Each row of a before or after table is a point. One or more steps were done to the points. Then noise was added and the rows were shuffled. The steps act on columns, c1 being the first. Write out the steps. A step turns or swaps two columns, mirrors them in a line or flattens them onto one, adds a multiple of one to another, or multiplies or shifts one. Angles are multiples of 10 degrees, from the lower column toward the higher: turns from -170 to 170, lines from 10 to 170 but not 90. Use the fewest steps. Two steps may share a column if one is a turn and the other turns, adds or multiplies; they go together, in the order done. Otherwise the lowest column goes first.

Before, 12 rows:
[[ -8  10  22]
 [-29   9   6]
 [ 22 -17 -17]
 [ 19   1   3]
 [-20 -12 -14]
 [-26  31  27]
 [ 60   1   3]
 [ 11 -12  50]
 [-28  -5   5]
 [-25  48  28]
 [-18  -1 -16]
 [  1   3 -11]]
After (12 x 3):
[[-30   3   3]
 [ -9   4  15]
 [ 60  -1   4]
 [ 11  -6  36]
 [  0   2  -8]
 [ 21  -7 -12]
 [-17   0 -12]
 [ 19   0   2]
 [-28  -2   3]
 [-26  12  19]
 [-20  -5 -10]
 [-25  20  19]]
Steps: multiply c2 by 0.4; multiply c3 by 0.7

Before (12 x 9):
[[-15   6 -11  11  -8  21   4   6  -6]
 [ -1 -15  10 -20  13  -8  12  12   1]
 [ 12   5  13  -7  -5  -5   6   0   5]
 [-19  -6  24  12 -20 -27  -4 -21   6]
 [-25   6  10 -18  13 -27  15   1   2]
 [ 17 -21 -23 -15  11   3  -7 -36  14]
 [ 13 -17  -9 -21 -25  -9  11 -30 -20]
 [ 21 -10  14   7 -21  22  15   3  -5]
 [  4  -8  22 -16   7 -12 -11  -5  -7]
 [-22 -17   4   0 -19  20  15 -23 -13]
 [ 10 -19  22  -8  17 -12  16 -27 -21]
 [ -1 -19 -14  29 -18  22   0  -2  -4]]
After (12 x 9):
[[ 12 -15 -10 -20 -26  -9 -17 -38 -17]
 [ 17 -23 -21 -14  11   2  11 -60  13]
 [-15   6 -12  12  -8  21  -4  -6  -6]
 [  1 -19 -16  31 -18  22  -3 -17  -2]
 [ 10 -17  23  -7  16 -11 -15  -6 -21]
 [-22  -5  24  14 -20 -27   4   6   8]
 [  3  -9  22 -15   6 -11  -9  17  10]
 [ 14   5  12  -6  -5  -4   6  12  -5]
 [ -1 -16  10 -21  13  -8   4  23 -10]
 [ 23  -8  13   9 -22  21   2  15 -16]
 [-26   6  10 -17  14 -27   6   9 -13]
 [-21 -17   3   0 -20  21  -5 -19 -20]]
Steps: add 1 times c3 to c8; turn c7 and c9 by -70 degrees

Before:
[[-16   7 -17  -7 -14 -32  -6  39  -5  20  16 -12  37  -4  29 -29  33  27]
 [ -9  18  -5 -23  -4  17  -8  10   6  40 -17  29 -18 -15 -28  37 -27  31]
 [ 11  30 -13  -4  58  23 -36   4  -7 -10 -27 -22  15 -25   6  14   9  -5]
 [ -2  20 -38  29  25  13 -39  -3  -1 -29 -38 -28  31 -11   6  13  10 -13]
 [ 11   5   0  17  22   9 -40  19   5 -18 -18 -31  42 -32  15  30   4  -8]
 [-34 -16   2  -6  32  35 -39 -12 -37  -7   6  -8 -17 -38   2  45 -32 -18]
 [-24   6 -11  13  22   0 -16  34  25 -10  -8  -7  22 -17  11 -11   9  32]
 [-31 -30 -10 -34  -7 -12  -5  36  12  14  12 -13   7 -23 -24   0  18  12]
 [ -4  22 -14  19  28   6  -2  30   4 -26 -36 -19  12 -29  16  16  11 -24]
 [-41  -1  17 -30 -21 -11  -1  20  12  25  37  -5  -4  11  -9  13  26  32]]
After (10 x 18):
[[ 12  29 -11  -4  59  24   3  -6   3 -18 -26 -23  14 -26   7  14 -37 -10]
 [-41  -1  18 -31 -21 -12  24  13  19  54  35  -4  -3  12  -8  14  -7  42]
 [-15   6 -17  -8 -14 -32  32  -4  40  32  17 -11  37  -3  28 -29 -13  -1]
 [-31 -29 -10 -37  -6 -12  19  10  37  36  11 -14   8 -24 -25   1  -8  36]
 [ 11   5   0  14  21   9  -3   4  18 -26 -19 -30  42 -31  16  30 -39 -24]
 [ -1  20 -39  30  25  13   2  -1  -5 -26 -38 -27  30 -12   6  13 -39 -18]
 [-10  18  -3 -23  -5  17 -26   7  11  47 -17  29 -16 -16 -27  37  -1  58]
 [-33 -15   2  -5  32  35 -38 -38 -13  18   6  -8 -16 -37   2  44 -35 -20]
 [ -3  22 -13  20  27   6  11   4  30 -22 -38 -18  12 -29  16  14  -4 -41]
 [-25   5 -11  13  22   1   7  26  33   6  -7  -7  21 -17  11 -11 -18  22]]
Steps: add -0.7 times c1 to c10; mirror c7 and c17 in the line at 40 degrees; swap c8 and c9; add -1 times c15 to c18

Before:
[[-12 -14  23   3   4 -14  -8  17 -19   3   7  21   4  -5 -10  31  10  15
   -5  18 -12   0  16   3 -41  -4  -2   5  10  23   4 -15]
 [ 20   5  18  14  14 -21 -24  13  25 -11 -11   9   5  -4   1  -5 -14  21
   19  24  21   5  -7  21 -30  24   4   8 -14  17  14  13]
 [  7  14  12 -10  -8 -21  -5  -3 -23  25  11  19  -4 -18 -10  17  11 -11
    3  -2   9   4  -2   6 -25  -3  21 -29  21  36 -12  11]
 [ 10 -15   3 -16  -7  -5  -1   2   5   9  -2  18  -1  22   1   3  36  24
  -18  -4  12   9  -1  23  31   7 -15  11  11 -26   4   1]
 [-11  -1   1  13 -16   3  -1  -1   7  -6 -13  20 -13   7   9  -8   0  17
  -15   5   8  -3   9 -10  -8  12 -13  -7  -6   4  -2 -14]
 [-16  -5  14  -9   2 -20   6  -4 -15   9  14   2  19  -8   0 -23  -8 -12
    6   8  31  -9  26  18  -2 -30  -3  10   7 -25  13   4]
 [-13 -17  20  -3  -6  18 -19  -4   2  -1   3  13  26  26  -4 -13  19  -5
  -16  -6  -1  -9  -4  -7  10   7   3  16  -3  16   3   2]
 [-18  -2  -3 -20  -3 -12  12   6   0 -24 -15   3  17  14   0  17   4  11
   -2   3  -2  -6  -6   2  -8  -3 -25  15  -2  18   7  12]]
After (8 x 32):
[[-17  -5  13  -9   2 -20   7  -4 -16  11   8   3  19 -31   1 -23  -9 -29
    5   8  31  -8  26  18  -2 -10  -4   9   7 -25  13   4]
 [-11   0   0  12 -16   4   0  -1   7  -7 -13  21 -11  13  10  -7   0  42
  -15   4   9  -2  10  -9  -7   5 -13  -7  -6   4  -3 -15]
 [-13 -12  23   3   4 -16  -8  18 -20   4   7  22   5  -5 -10  30  10  36
   -5  18 -14   0  17   4 -41  -1  -2   5   9  22   5 -15]
 [  6  14  11 -10  -9 -23  -4  -3 -23  25  20  21  -4  -8  -9  18  11 -26
    4  -3  10   4  -3   6 -26   5  20 -28  22  36 -12  10]
 [ 20   5  18  12  13 -20 -25  12  26 -12  -1   9   5  21   0  -5 -14  51
   19  23  20   5  -7  20 -30  17   4   8 -15  17  13  12]
 [-13 -17  20  -1  -7  17 -19  -3   1   0 -12  13  26  16  -4 -14  19 -13
  -16  -6  -1 -10  -3  -6  11 -19   4  15  -2  17   5   3]
 [-18  -2  -4 -20  -3 -13  12   6  -2 -25 -21   3  17   2   0  18   5  28
   -1   4  -2  -6  -6   3  -8  -1 -24  16  -3  19   7  13]
 [ 11 -15   4 -15  -7  -4  -1   2   5   9 -15  19  -1  14   1   3  37  60
  -19  -4  12   9  -1  23  32 -13 -14  11  10 -26   4   1]]
Steps: turn c14 and c26 by -70 degrees; turn c11 and c26 by -40 degrees; multiply c18 by 2.5
